Each point is reached from the start by the listed moves, each made once or not at all, plus a little noise. Is the number of moves made odd or even? Then give how often each move was made.

Moves:
(1): [  0 -32  -2]
(2): [ 46 -12  30]
(3): [-20  -5  37]
Start: [-7  7 -9]
Points:
[-27 -30  24] => even (1, 0, 1)
[22 -8 57] => even (0, 1, 1)
[-28   1  29] => odd (0, 0, 1)
[ 19 -44  58] => odd (1, 1, 1)

Moves:
(1): [ 25  16  24  -3 -13 -13   4  -4 -14   2  -4]
(2): [  1  13  -6 -12  -4  -5  -8  -8  -4  -8   8]
(3): [-19  -5   5  -6  -1 -14  -4  12   5  -5   7]
(4): [-10  -2   4  22   0  -7 -12  -3   9   9   5]
(5): [ -3 -14  12   2  11  11  -3   6  -8   8  25]
(6): [  0  -5  -7   7 -16  19  14  -8   1  -4   0]
(7): [  9  15  -3  13   9 -14  16  -4   2  -2   7]
(8): [  1   3  -8   9 -18  18   0  22   4   1   8]
(9): [ 29   8  -2  -8   0  -5   8 -13  35  11   6]
Start: [ -9   7  -3  -3   1   4  -3 -13  -1   4  11]
Points:
[-24   1  -5  24 -14  24  19  16   3   0  57] => odd (0, 0, 1, 0, 1, 1, 1, 1, 0)
[ 44  60   4  20 -27 -20   6 -24  33  17  42] => even (1, 1, 0, 1, 0, 0, 1, 1, 1)
[ 20  38 -26  29 -25  11  16 -26  46  11  45] => even (0, 1, 0, 1, 0, 1, 1, 1, 1)

Moves:
(1): [ 20  -3   5 -11   2  -2  -4   8   4  -2   0  -9   9   5  -7]
(2): [ 12  11  -8   4   7  -2   2   5   3  -3 -16  -4  -1   1  -9]
(3): [ -2  12  17   0   1   0  10  -4   0 -16  -6  -4  -5  -2   8]
(4): [  5  -6   2  13   4   6  -1  -8 -14   4  12  -4   0   1  14]
(5): [  9 -12  -3 -11  19  -4  -5 -13  -2 -11 -14  -1 -10  -6 -15]
(6): [ 10  -1 -13  -4  -9   0  -5  -7  -2 -12  -9   1  -5 -13   0]
(7): [ -1 -19 -10  -7  -4  -3   4   2  14   6  -2 -14   4  -8   0]
(8): [  3  -7   1   5   0  -2  -5   7 -13  12   1   2  -8 -14   6]
(9): [  2 -12   8   6  -3  10  -7   7  14   4  14   7 -10  -6   1]
(10): [ -8   6  11  -7   4   8   0  -1   6  -4 -13   0   5  10  10]
(11): [  5   8   1  -4  13   9  -2   0 -11   5  14  -4   0  -4  -5]
(12): [-11 -16  -5   0   1   3  26 -11  -1  -7 -17  26   1  -8  10]
(13): [ -5  -2  -6   7   5  -3  -3   5   2 -13  -3   2   8  -8   5]
(14): [-6  8  2 -6  8  4  3 10 -3 -4  2  2 -9 18  6]
Start: [ -3   3  -9   2   7  11  -3  21  21  -1  -9  -5  -5 -11  12]
Points:
[ 22   5 -26   4  18  10  -3  28  15 -23 -31 -25 -12 -60  18] => odd (0, 1, 1, 0, 0, 1, 1, 1, 0, 0, 1, 0, 1, 0)
[ 12 -20 -10   0  12  42 -16  13  28   0   6 -18 -11 -32  33] => even (0, 0, 0, 1, 0, 1, 1, 0, 1, 1, 1, 0, 0, 0)
[  3   4  20  -1  36  21   1  -6  13 -27 -30 -14 -15  -8  30] => even (0, 0, 1, 1, 1, 0, 0, 0, 0, 1, 0, 0, 0, 0)
[ 14 -26 -27   0   6   7   7  22  10 -23 -38  17   0 -49  26] => odd (1, 0, 0, 0, 0, 1, 0, 1, 0, 0, 0, 1, 1, 0)
[ 12 -14 -10   0   7   5  17  18  11 -40 -44  13  -5 -52  35] => even (1, 0, 1, 0, 0, 1, 0, 1, 0, 0, 0, 1, 1, 0)
[ -6 -45 -29 -15  24   6  21  -2  32 -14 -43   5  -9 -32   7] => odd (0, 0, 0, 0, 1, 0, 1, 0, 0, 0, 0, 1, 0, 0)
[ 47  -6  -2  -1  24  31 -10  38  13  -8   1 -30 -30 -33  29] => even (1, 1, 1, 1, 0, 1, 1, 1, 1, 0, 1, 0, 0, 1)

Moves:
(1): [ 8 -3 -1 -2 -4  0 -7 -6 -5  1 -2  6 -2 -5 -1  3  8 -6 11  2  0 -1 -7 -1
  3  9]
(2): [ -2   9   2   7   2 -11  -2  -6  -9   5  -2  -1   0   4   3  -2   3 -14
   4   0   5  -1 -12  11  -2  -6]
(3): [-1  0  5  4  1  3 -4 -3 -5 10 -4  8  4  5  3 -2 -3 -9  4  5  0 -1 -2 -6
  4  5]
(4): [ 0  5 -3  3  3 -5  7 -5 -1 -6 -6 -2  2  1  1  1 -3  8 -2  3 -3 -6  8  2
 10  8]
(5): [ -2   1 -21  -1  10 -12   2   5 -13   0  -2  13 -12   8   3  -3   2  -8
   0  -2   6   1   4   5   0  -3]
(6): [  2   4   7  -7   2  15  -7   0  -7   7 -10   0   9   0   2   7   7  -1
  -2  -5  -2  -1  -1  -2  -4   1]
(7): [ 6 -7 13 -5 -4 -4 10 -3 -4 -6  1 -6 18 -6  9  1 -1  4 -8 -1 -3  7  6  3
  1  6]
(8): [  2   1   7  -2  -5   2 -11   9   2  -1   5   1   0   1  -1  -3   7   6
  -9   2  -2  -3  -1   5  -3   1]
(9): [ 2  6 -1 -6  5 -4  1  5  8 -4  4  1  1 -4 -5 -3 -5  0 -3  5  1  0 -1  4
  1 -1]
(10): [10 -2  4 -1  0  3  2 -2 -2  8 -2 -4 -1  4  2  6 -4  3  0  0  0  2  3  1
 -2  3]
(11): [ -5   5  -8   0  -2  -1  -4  -3  -6   3  10   6  -4 -10   6   1  -4 -10
   0  -1  -2  -3   8   0  -2  -8]
(12): [-1  3  6  2 -9 -2  9  2 -4  6 -8  2  5 -4  0  4  0  1  0 -4  5  1 -2 -5
  2  1]
(13): [ -5   4  -3  -4  -3  -9 -14  -5  -2  13   3  -1  11   1 -11  -6   7   7
   3   1  -3  10   3   5  -7   0]
(14): [ -1  -1   7 -10  -8  -1   2  -6   5   2   3  -2   2   7  -1   0   5  -2
  -2  -6  -2  -2   1  -8   0   3]
(15): [-6  8  2 -8  6 -6  5  3  6  2  1 -6  3 -2 10  2  6  5  5 -1 -8 -9 -4 -1
 -3  0]
(16): [-13  -1   8 -12   8  -9  -1  -3  -7 -10  -1   0   0   7  -2  10   5   9
   6   6   5   0   3   1   2   2]
(17): [ -2  -5   5  -8  -5   1  -3  -8   3   6 -10   6  -8 -16  -4   0  19  -6
 -18   9  -8   5   0   1  -8  -5]
(18): [  6   4  -2  -2   2  13   4  -2   2  -1  10  10  -7   0   6 -17   1  12
   6  -2   4  10  -1   6   8  -2]
(19): [  2  -8   0   6   0   7  12   4 -11   4   7   7   3   1  -5   1   2 -14
  15   0  -8  -7   0   6   6   1]
(20): [  3  -6 -13  -8  -8  -5   9   6   6  -7   5  -2   9   6   7  -5  -4   8
   4  17   3 -10   6   0   2 -10]
(21): [ 4 -4  1  8  6  5 -3 -1  5  7 -1  3  3 -3  0  2  3  3  5 -7 13 -5  3  0
  6 -4]
(22): [ 3  7 -3  8 -8  2 -4 -3  9  1 -1  7  1  6 -1  7 16  3 -1  4 -2 18  3  2
  1  2]
(23): [  4   0  14   1  -3  -5   0   7  -2  -2  -9  -4   1  -2   8  -9 -12  -4
  11  -4   2  -4  14   1  -1   1]
(24): [-4 -5  4 -9 -7  5 -9 -1 13  5 -2  7 -2  0 -1  9 -7  6 -1 -7 -4  2 -9 16
  1  5]
Start: [  2  -3  -1   4  -2   6   9 -13   6   3   3  -9   2  13   1  -6  -5   1
   2  -3  -7  -1  -2  13   7  -7]
Points:
[ 13  11  28 -22   0  15  17 -13 -12   0  15  13  22  -1  29  -3  22  -1
  41  -3 -18  11  18  34  20   7] => odd (1, 0, 0, 0, 0, 1, 1, 0, 1, 0, 1, 0, 0, 0, 1, 1, 0, 1, 1, 0, 0, 1, 1, 0)
[  4  14  11 -34  -1   9 -22 -28  -1  27 -13  31 -19  20  19  13  60  12
   3   1 -15  22 -24  59   0   2] => even (1, 1, 0, 0, 1, 1, 0, 1, 0, 1, 0, 0, 0, 0, 1, 1, 1, 1, 0, 0, 0, 1, 0, 1)
[ 11  12  -7 -38 -10   5  31 -23   8   5 -16  21   3  29  12   0  34  26
 -10  22   0  17  20  22  18  -7] => even (0, 0, 0, 1, 1, 1, 0, 0, 1, 1, 0, 1, 0, 1, 0, 1, 1, 1, 0, 1, 0, 1, 0, 0)
[ 13   5  18  -8 -23 -12  20 -22   2  15  14  -8  46  20  15 -31  13  34
   0  -1  10   0  10  31  26  -6] => even (0, 1, 0, 1, 0, 0, 1, 1, 0, 0, 0, 1, 1, 1, 0, 0, 0, 1, 0, 1, 1, 0, 0, 0)
[  1 -10  27 -25  -7  31 -16 -26  30  37 -17  14  11   2  -3   6  13  -9
 -18  -8  -8  -2 -11  18  10  -3] => odd (0, 0, 1, 0, 0, 1, 0, 0, 1, 0, 0, 0, 0, 1, 0, 0, 1, 0, 0, 0, 1, 0, 0, 1)
[ 28  -7  15 -11  -6  31   6 -35  -1  38 -15  27  11  19  22  -5  41   0
 -14  -8   0  31  15  15  13  -2] => even (0, 0, 1, 0, 1, 1, 1, 0, 0, 1, 0, 0, 0, 1, 0, 0, 1, 1, 0, 0, 1, 1, 0, 0)
[  5  -5  -8 -26 -18  13   4 -41  27  26   8  23   1  -3  27 -11  16   8
  12  10 -16 -19   2  22  29  -7] => odd (1, 0, 1, 1, 0, 0, 0, 0, 0, 0, 1, 0, 0, 1, 1, 0, 1, 1, 0, 1, 1, 0, 0, 1)

Moves:
(1): [  7  -1  -3  -3 -10   5  -8  -3  -7  -8  -2 -10  -5  -2  11  10   1  -2
  -7  -7 -10   5  -6  -7  -2]
(2): [  1  -6   3   0   5   1   2   0  -6   9  -3 -13  -4   6   8   4  11   0
  -4   9  14   7  11 -11  14]
(3): [ -4  11   3   0 -15   9  12   1  -1  -8  -4  -2  -9   3   0   7  -2 -10
  -5  -6 -11  19  -3   2  -9]
(4): [  2   6   1   3  -7   2  -8   7  -6  -7   7   8   7  -5   6   7  -4  -5
   1 -15   0  -6 -14   9  -5]
(5): [  2  -4 -12  -2  -4   5   3  -7   1  -7  -3  -3  -1   3   0   7   0   1
   7  13   9 -10   0  -7   7]
(6): [  8   3  -5   3 -11   4  12  -1  -2   1  -1   4   7   0   4  -1  -6  -8
  -6  11  -6   0  -8  -2   6]
(7): [ -8   2  17  -1  -2 -12   5   0  -3   0   4  -6   2   1  -1  -1  -3   2
  -6 -11   6  21  10   4   8]
(8): [11  4  3  0 -6  6  1 -2  3  2 -3 -7  6 -9 -1  3  7  3  0  5 -4 -8  2 -5
 -8]
(9): [  4  -5  -3  -1  -5 -13   4   1   4   6  -6   4  -1   3  -5  -8   1   7
 -11   0   5  -1   4   6   1]
(10): [ 1  6 -4 -3 -3 -3  8 -5  2  8  8 -1  0 -2  3  3 -9 -1  3  8 -1 -1 -8 -4
 -2]
(11): [ -2   8   6   5  -1   8   1   0  -4  -5   3 -10  -9   6  -5  -5   6  -1
  -4   4   2  -8  -9   4  11]
(12): [  5  -1   0   2  15  13  -9   0   1   4   4   9  12 -12   8  -7   4   1
  -4   1   5   0   2   5   5]
(13): [ 7  6  2 -1 -1 -2 -6 -4  3  1  3  5 -5  3 -2  4  2  8 -7  7 -4 -1 -4  2
  5]
(14): [-5 -1  5 -3 -4 -4  1  0  0  9 -2  0 -2  4 -2 -3 -3  6 -3 11  0  3 -2  6
 -5]
(15): [ -8  14   0   7   8  -5  -8  -3  -6   3 -12  10 -10   5   5   0  -2  -1
  -3  -1   9   1   2   1   0]
(16): [  3   1   0   0   3  -5   5   4  -3   2  -5  15   6   0   8   7 -13   5
   1  -1   9  -5  -8   0   0]
(17): [  0  -2  -4  -1  -1  12  13  -4   0   8   7   9  11  -7   1  -9   1  -3
   1  -3 -13   4   5   9  19]
(18): [  6   3  12  -6  -1   0 -13 -12   4   1   5   5  -3   8  -2  -8  -4   4
  -6   3   3  -1 -11   2  -5]
(19): [ 6 10  5 -4 15 -5 -4 -7  4 -1  7 -3 -4  2  4  6  2  7 11  1  1  6  5  0
  3]
(20): [  2  -8   9 -10   2  -5   9  -1   6  -3 -12   8   0  -3   2   7  -4  -3
   0  11   7  -1   0   5  10]
(21): [  2   0  -1   7  -3   6  -3 -11  13  -3   4  -3  -5   9 -12 -10  -8  -4
   2  -3   2  -9  -3   7  -3]
(22): [  3  -8   4   1   1   1  -7   6  -6   1  -6  -6   1  -9 -13  -3   9   4
   3   0   4  -8   3   0  -5]
(23): [-10  -9   3  -9   1   9  -4  -4 -13  -1   6   1   0   5   6  -3  -8  -8
  -8   1  -1  -1  -4   4  -3]
(24): [  6   7 -10   5   2   0   1  -8   9   5  -2  -5   2   0  -1   3   7   1
  -1   1  -8   5   1  -3   0]
Start: [ -1   0   1  -8   1   0   6   9  -7   3   0   8   1  -1  -5  -2   6 -17
  10   2  -1  12  -8   2   1]
Points:
[ 17  36  10  -9 -11  33  14 -34  11   0  21   3 -13  22  -7 -12 -15 -21
   5  45   3  11 -45  15   9] => even (0, 0, 1, 0, 1, 1, 0, 0, 0, 1, 1, 1, 0, 1, 0, 0, 0, 1, 1, 0, 1, 0, 0, 0)
[ 38  36  37 -13  22  13 -33 -13 -19   0  -9  24  -8  -1  37  27  11  -1
 -12  19  31   2 -37   6  29] => even (1, 1, 0, 1, 0, 0, 0, 1, 0, 0, 1, 1, 1, 0, 1, 1, 0, 1, 1, 1, 0, 0, 0, 0)
[ 31  23   4  -8   3  -7  -1 -32   8  17   8 -14 -22  30   4   0   0   0
  -6  18  15  11 -30  -3  18] => even (1, 1, 0, 0, 0, 0, 0, 0, 1, 1, 1, 0, 0, 0, 0, 1, 0, 1, 1, 0, 1, 0, 0, 1)
[  3  33  29 -17  -1  -2   8 -32 -16  -9  10  34  -9  29  13   8 -49 -28
   0  22  38   0 -56  25  27] => odd (0, 0, 0, 1, 1, 1, 1, 0, 0, 1, 1, 0, 0, 0, 1, 1, 0, 1, 1, 1, 1, 0, 1, 0)
[ 29  11  17 -14   0   3  21 -32  -1  25  20  10   7  15  -6  -3 -12  -2
   8  36  22  17 -15   1  47] => even (0, 1, 0, 0, 1, 1, 1, 0, 0, 1, 0, 0, 1, 0, 0, 1, 1, 1, 1, 0, 1, 1, 0, 0)
[ 27  25  -4   6  -7  18  19 -27   8   6 -26  -5 -18  21  -7  11  18 -21
  -7  60  20 -11 -15  -9  42] => even (0, 1, 0, 0, 1, 1, 0, 1, 0, 0, 1, 0, 1, 0, 1, 0, 0, 0, 0, 1, 1, 0, 0, 1)
[ 30  23  10   0 -26  28  -3  -3 -21 -16  10  -1  15 -15  17  16  12 -16
 -16   9  -4   5 -35   5  27] => odd (1, 0, 0, 1, 1, 1, 1, 1, 0, 0, 1, 1, 1, 0, 0, 0, 0, 0, 0, 0, 0, 0, 0, 0)
[ 28  21  24 -14  18 -12  10 -19  -8  38   1  31  21 -11  14  -9   8 -11
 -13  15  22  42  -5  22  49] => even (0, 1, 0, 1, 0, 1, 1, 0, 1, 1, 0, 1, 0, 0, 1, 0, 1, 1, 1, 1, 0, 1, 0, 1)
[ 44  10  22 -28  -5  18  -7 -20 -11   2  12  23  11 -10   0   1   1  -6
 -11  51  19 -26 -49  20  19] => even (0, 0, 0, 1, 1, 1, 0, 1, 1, 1, 1, 1, 1, 0, 0, 0, 0, 1, 1, 1, 0, 1, 1, 0)

Moves:
(1): [  1   0   1   6   5   2   1  -1  -6   1  -5   2   3  14  -4  -2  -3   5
 -11   1   5   1  -6  -3  -2  -6]
(2): [  7  -2   6   8  -6   9   4  -2   3  -6   5   5   2  10   3  -3   1  -2
   7   2  -1   2  12 -10   5  -4]
(3): [  7   3  -8   1   4   0  -3   2   5  -6  -3   7  -4   2   4   8  -5   0
   8   6   8   6  -5  -4 -10  -2]
(4): [ -5  -9   1   8  -3 -15  -2  -7   0 -15  -6  -2   3  -2   5 -13 -10  -4
   1  -2 -13  -5  -3  -4  -3 -10]
(5): [  2   3  -4  -2  12   4  -5   2  -1  -7  -8   7  -6  -8  -1 -13   3   6
 -16 -20   6   5   4  -2   8   2]
(6): [ 10   2   5  14  -1  -1  -4 -10  -5  -7  -7  -6  -1   7  -4   0 -11  -3
  24   2  -6  -4   1   3  -3  -9]
(7): [-1  3 -1 -3 -4  6 -3  8 -3  1 14  2  9 -8 -1 -7 10  3 -2  4  7  3  1  3
  3  1]
(8): [-17  -1  -7   1  11  -1   5  -5   1   5   7 -12   2  19   6  -1  -6   1
  -6  -1  -4  -1  -7  -9  -5   4]
(9): [ 0  1 -5 -1 -2  2  2 -9 -4  0  3  9  5  5  5 -5 -1 -6 -5 -2 -1  2  6  3
  5 -2]
(10): [ -5   1   4   0  12 -11  11  -7   3  -4  -5  -2   1   1   1  -4 -10  -1
  -1  -7   9   2   0  -8  -2   1]
(11): [ 10   6   6 -11  -2   1  -1   5  -1  -1  -5   2  -8  -9 -10  -7  -2 -14
  -1  -8   2  -3  12   0   8  16]
(12): [ -1   8   1   1   6   8   4  11  -5   3   1   0   4  11   5  18   9   9
 -11   6  -3   2  -6   9   4  -3]
(13): [ -1  -3  -4   2   9   2  -2  -1  -4  11  -4   9  -7   6   4  13 -10  -8
 -11   1  -4   5   7  -3   9  -6]
(14): [ 6  0  4 -3 -8 -2  4  3 -6  2  7  7 -2 -2 -2 -9  5  0  4 -3 -4  0 -1 -1
  4  8]
(15): [ -8  -2   1  -1   3  -7  -4 -12   2  -8  -9  12  -3  -1  -2   6   3   4
   7   7  -1   6   0 -19  15   2]
(16): [ -8   8  -7   3   2  -8   6   4 -13   5  -1  -9   4  -5   1  -2   8   6
  -8 -15  -8  -5   4  -8   4   3]
(17): [ -2  -6  -1  12  -7  -2  -8   1   3  -1  -2  -9  10  -4  13   4   2   5
  -1   3   2  -1 -10   4  -5  -5]
(18): [ 2  1  0  0  2  3 -1  8  0 12 -4  3 -1  0 -3 -4 -1 -6  5  0 -4  0  3  2
 -1  1]
(19): [  0 -10  -5   1   3  -6  10   0  -8  -3   1 -19   1   1   2  -2  10   1
   1  -4   3   4   1   9   3   1]
(20): [-5  2  1 -6 -5  0 11  5 -6 -2  4 -6  1  4  4  3 -1  6  8  7  1 -7  3  8
  1  7]
(21): [  6   2 -11  12   2   8   0   4  -5 -18   1  19   9  -3  -2 -10   2  13
 -17  -9   1  -3 -12   4  -4   4]
(22): [-14 -13 -15   6 -11 -12   3   4  12 -11   4  -1  -2   2  14  -6 -11  -8
  -2   3   4 -23 -11  17   7  -1]
(23): [  1  -4  -3  -7   1  -6   1   8   2   6  -2 -12   7  -6   2   3   0   2
   2  -2 -11  -2  -3   7   1  -2]
(24): [ -8   6   2  13  -7  -7 -14  -5  14   2   8   1  -3   8  -3   0  -5   0
   5  10   5  20   6  -9  -7  -4]
Start: [-11  -2  -3   0  -8   1   6   1  -2   6  -5 -10   1  14  -1  -4   3  10
   9  -1  12  -7  -4   4   4   2]
Points:
[ 13  19  -1  30 -24  17  20  30 -38  -6  -5  -3  19  22   4 -14  14  22
  18 -17  -9 -26   2  16  17  21] => even (0, 1, 0, 0, 0, 1, 0, 0, 0, 0, 1, 1, 0, 1, 0, 1, 1, 1, 0, 1, 1, 0, 0, 0)
[-37   0  -1  14  10 -27  28  -4 -11  12  -4 -44   8  56   5   5  -4  24
  47  13  -3  12  -8  -3  14   9] => odd (0, 0, 0, 0, 0, 1, 0, 1, 0, 1, 0, 1, 0, 1, 1, 0, 0, 1, 1, 1, 0, 0, 1, 1)
[-23 -25 -22  19  -7 -23   0   8  12 -23 -25   0   0  32  25 -40 -19  -2
   6 -16   0 -24 -21 -17  28   5] => odd (1, 1, 1, 1, 1, 0, 0, 1, 0, 0, 1, 0, 0, 1, 1, 0, 1, 1, 0, 0, 0, 1, 1, 0)
[-15 -14  -5  24 -34  -8  22 -21 -13 -26  -3  14   4  54  13 -20 -16   8
  40  14   9 -31   1   2  38  -3] => even (1, 1, 0, 0, 0, 1, 0, 0, 1, 0, 0, 0, 0, 1, 1, 0, 0, 0, 0, 1, 0, 1, 0, 0)
[-25  -4 -21  37 -10 -10   4 -10 -24  -8  15   2  27  56   9 -33 -26  20
   1   4 -10   1 -11   4   2 -12] => even (1, 0, 0, 1, 0, 1, 1, 1, 1, 0, 0, 0, 1, 1, 0, 0, 0, 0, 0, 1, 1, 0, 1, 1)
[-50 -24 -20  35 -20 -25   0 -25  16  -3   5  22  -6  60  26 -25 -31 -19
  15  12 -12  -1   8 -28  32 -10] => even (0, 1, 0, 1, 0, 0, 0, 1, 1, 0, 0, 0, 1, 1, 1, 0, 0, 1, 0, 0, 0, 1, 0, 1)
[ -3 -11 -12  12  -7 -21  20  -9   4 -40 -19  27  -8  28  14 -57 -29 -14
  -7 -32  28 -22   4  -8  25   6] => even (1, 1, 1, 1, 1, 0, 0, 0, 1, 1, 1, 0, 0, 1, 0, 0, 0, 0, 0, 0, 0, 1, 0, 0)
[ -1 -13 -27  26 -32  -6   6  -4   4 -47 -15  12  17  21  26 -10 -19   7
  38   6  11 -34 -12  18  25   7] => odd (0, 1, 1, 0, 0, 1, 0, 0, 1, 0, 1, 0, 0, 0, 1, 0, 1, 0, 0, 1, 1, 1, 1, 0)
[-15  -2 -10  -3  -4   0  21   9 -29   9  -5 -27  24  28   7   7  22  20
  38  16  -2  -3   0  30  33  -3] => odd (0, 0, 0, 0, 0, 1, 1, 0, 1, 0, 0, 1, 0, 0, 1, 0, 0, 1, 1, 1, 0, 0, 1, 0)
[-20  11 -38  41  16 -25  -5 -23  -4 -37 -35  43 -11  33   1 -25 -38   5
 -19 -36  33   0   2 -25  31   0] => odd (1, 0, 1, 0, 1, 1, 0, 0, 1, 1, 1, 0, 1, 0, 1, 1, 0, 0, 0, 0, 1, 1, 0, 1)
[-28 -11  -9   3   1 -31  41  -8 -39 -24 -10 -15  26  20  12 -53  20  30
  -4 -36   5  -3  13 -20  47   3] => odd (1, 1, 0, 1, 1, 0, 1, 0, 1, 1, 0, 0, 0, 1, 1, 1, 0, 0, 1, 1, 0, 0, 1, 0)

Moves:
(1): [  0   3  -4   0   4   8  -1  -6   2  -8   0 -10  -2  -4   4   4   3 -11
  -5  16  -2   2   6  -1  16]
(2): [-4 -9  7  3 -2 -4 -2  3 -1  1  5 -8 -6 10  3 -9  4  6 -5  2  4 -5  3  3
 -5]
(3): [-1  4 -5  2  1  1  1  5  2  2  7  0  4 -2 -7 -2 -7  2  4 -5  1  5 -6  4
 -7]
(4): [ -4   0   3  -2   0  -3  -9   8  -5   2  -1   6  -4   4  -1 -11   4   0
   3   0  -1   8   2   0  10]
(5): [ -2   6   4  -6   6  -1  -4   0   4   3 -11  -9   4  -6  -1   6  -1 -10
   4   2  11  -3  10  17   2]
(6): [  7  -3   4  -1   2  -4 -10   0   1  -3  -2   1   3  -4   4   1  -7   0
  -6  -2  -3   8   1  -3  -5]
(7): [ -4  -3  -5   4   4   1   0   7  -7  -3   9  -5  -7  -2  11  -5  -1 -10
  -2   3  -6   0 -12  -1   4]
(8): [  8  -4   6  -6   3  -2   7   9  -6   4  10  -2   1  -2  12   1   9   4
   3  -6   4   6 -12  -9   6]
(9): [ -5 -14  -3   3   1  10  11   5  12  -5  -5  -2   4   0   0  -8  -2  -2
   8   3 -11   3   4 -11  -5]
(10): [  3   5  -9  -6   2  -5  -1 -13   9   8   4  -5  10  -3   5   4 -10   6
   4  -7  -3   0  -5  -7  -2]
(11): [  3   2   1   0  -5   2   5 -13 -11  -9   1  20   1  -9  -3   4  -2   0
  -7  11   4   4  16  -8   8]
(12): [-8 -3  3  7 10 -2  3 -1  2 -2  7 -1 -6 -9 -2  0 -2  6 -1  0 -1  6 -8 -1
  5]
(13): [  1  -4   5   7 -11  -3  -6   3   0 -18   1  -9   5   3   7   3  -4   7
  -4   1   7  -3   3  -5   4]
(14): [  8  -4 -13   3   3  -2  -7   8  -4  -7   1  -4  -7   6  12  -5   9  -4
  -2   2  -1 -10   4   4   8]
(15): [  2   5 -14   3   2   7   3  -2 -14   0  -1   8   4  -5  -4   1  -8  -5
  -7  -5   9   2 -12  -5  -2]
(16): [ -9  -3   4   1  -1   5  13  -1   1   2  -7 -13  -3   5  -1   2   4  -4
  -7   6 -10   0  16   7   5]
(17): [  1   1  -2  10   4  -9   0 -13  13   9  11   6  -5  -2   9  -1   3   0
 -10  -5   0  -7 -14  -2   3]
(18): [  5   1   1  -1   0  -4  -2  11  -2   5  -1   3   5   0   8   2   7   7
   5   6  10 -13  -9   2  -2]
(19): [  0 -12  -1  10  -5 -10   1   2   4  -2   2   2  -3   3   3  -2   6   3
   5  11   0   0  -4  -2   2]
(20): [ 3  8  1  2  1 -3  0  4 10 -1 -1  0 -2 -3  9 -3  3  4 12  6  4  6  3 -2
  8]
(21): [-5 -7  6  4  4 -1 -4  5  1  3  6 -3 -6 -2 -2  8 -9 -1 -3  6  3  1 -5 -1
 -1]
(22): [ 9 -8  6 -6  0  7  4  5  2 -1 -2 -4  4 -1  6 -2 -3  2  4  1 -7  3 -1 -3
  4]
(23): [  4  11   1   0   2  -1   2   4  -5 -12  -3  -6  15  10  -5   5  -7   5
   6  -4   9  -2 -10   3  -9]
(24): [ -5   9  -8  15   8   4  -1  -8 -10   3  10  -4  -1   2   4  -5  14   2
   4 -11  -2  -4  -7   0   7]
Start: [ 3 -2  0  4  1 -7  2 -5 -1 -3  7 -1  2  5  2  9  8  7  6  1  1  3  0 -8
  1]
Points:
[-12  -6 -12  23  40 -10   2  13 -25   0  48 -37 -18 -10  45   3  31   0
   1  28  13   0  -6   1  55] => odd (1, 1, 1, 1, 1, 0, 1, 1, 0, 1, 1, 1, 0, 1, 0, 1, 0, 1, 0, 0, 1, 0, 0, 1)
[ 18  -2   7  22  24 -17  -9  10  29 -10  34 -32  32   0  42   5  -7  26
  33 -20  16  22 -35 -26  15] => even (0, 0, 1, 1, 1, 1, 0, 1, 1, 1, 0, 0, 1, 0, 0, 0, 1, 0, 0, 1, 1, 1, 1, 1)
[  4 -25   0  17  36  -3  11   9  -1 -12  27 -31  -9  -9  60 -21  27   7
  17  13 -18  25  16 -21  52] => odd (0, 1, 0, 1, 1, 1, 1, 1, 1, 1, 1, 1, 0, 1, 0, 1, 0, 0, 0, 1, 0, 1, 0, 1)
